Every row gives one point. The window is the flat piece filled in between its corners: a triangle in 3 columns, a solid with four corners in 4, and so on. A path goes straight from each point to the next, and from the last back to the first. List the points from which the path goes on through the window.

Window (4 x 4)
[[-52 -25  33  34]
 [ 14  21  27 -31]
 [-29   8 -36 -48]
 [-51 -51 -31  56]]
Path:
(1): [-15  17 -13   3]
(2): [-54  14 -29   7]
(3): [-17 -31  21 -33]
(4): [-18 -56 -23  11]
(5): [-52  38  -6  17]
(6): [-65  32 -27   7]
(7): [ -2 -47  30  17]
(8): [ 19 -23 -17 -44]
(9): [-25  44  -5 -27]
(10): [-44 -21 -29  46]
(11): [-28 -72   2   9]
(12): [ 12 -35 -11 -75]
Through the window after points: 2, 4, 6, 10

Window (4 x 4)
[[-74  26 -33  -6]
 [ 62 -24  19  -4]
 [ 32  19  24  12]
 [-56 -12  23   2]]
Path:
(1): [ 29  -7 -18  19]
(2): [-61  23 -13  26]
(3): [-35  25   8 -53]
(4): [ 33  22  45 -21]
(5): [ 33 -16  19  43]
(6): [-19  -7   2  18]
(7): [-80  16  31 -31]
(8): [ 30  27  84 -28]
(9): [ 45 -51 -16  22]
(10): [-13  13  -2  30]
(11): [-60  -5  64 -43]
(12): [-16  40   1 -20]
(13): [-20  -4   4  21]
(14): [-65  11 -51  18]
(15): [-63  28 -11 -19]
(16): [ 31   9  30 -13]
Through the window after points: 6, 12, 14

Window (6 x 6)
[[-50 -11 -11  12 -32 -20]
 [-30  51 -46 -72 -20  69]
 [ 20  16 -27  51  47 -46]
 [-26 -50 -17  -6 -35   9]
 [ 51  48   4  47   9  15]
 [ 33  21 -23  -7 -52   5]]
Path:
(1): [-21  59 -95  -9   0  34]
(2): [ -7  24   7 -52 -22  47]
(3): [-15   4  21 -36 -32   7]
(4): [-22 -13 -56 -14 -24  36]
(5): [  4 -18 -54  50  14  32]
(6): [ 23  29  14 -13 -33 -22]
(7): [-19  20  29  -5 -15 -24]
(8): [-14 -11 -73  36 -33  21]
(9): [-34   6 -62  -7 -26  33]
(10): [-28   9  -4 -28 -34  16]
(11): [ 8 38 32  5  4 17]
(12): [ 19  11 -57  47 -25  -7]
Through the window after points: 1, 3, 5, 7, 11

Window (6 x 6)
[[ 23  77  32  -4 -61  30]
 [-20 -24  -5 -55  -3 -28]
 [  2 -16 -16 -12 -13 -52]
 [  7   7 -44  28 -33  34]
 [-48 -20 -13  45  72 -18]
 [-10 -15  74  29  34   0]]
Path:
(1): [ 45 -20  19 -25   1 -30]
(2): [ 42  92 -20  -4 -35  40]
(3): [ -4  35  59  -2 -56   7]
(4): [-38 -16  22  13 -62 -65]
(5): [ 17  24  10 -20  65  51]
(6): [47 30  9  4  7 24]
(7): [-47  13  11  -5 -33   1]
(8): [-34  -5   3  22  -9 -38]
(9): [ 38 -54   2  -3  58  41]
(10): [ 13  17 -21 -48  46  22]
(11): [-23 -40 -39  63 -35 -23]
(12): [-44 -15 -33  31 -55   3]
(13): [ 41  17 -24   9  11  24]
(14): [ 45   9 -30 -32  17  16]
(15): [-28  -5  -8  29 -30 -25]
(16): [-50  32  13  -5 -47  23]
Through the window after points: 2, 4, 12, 14
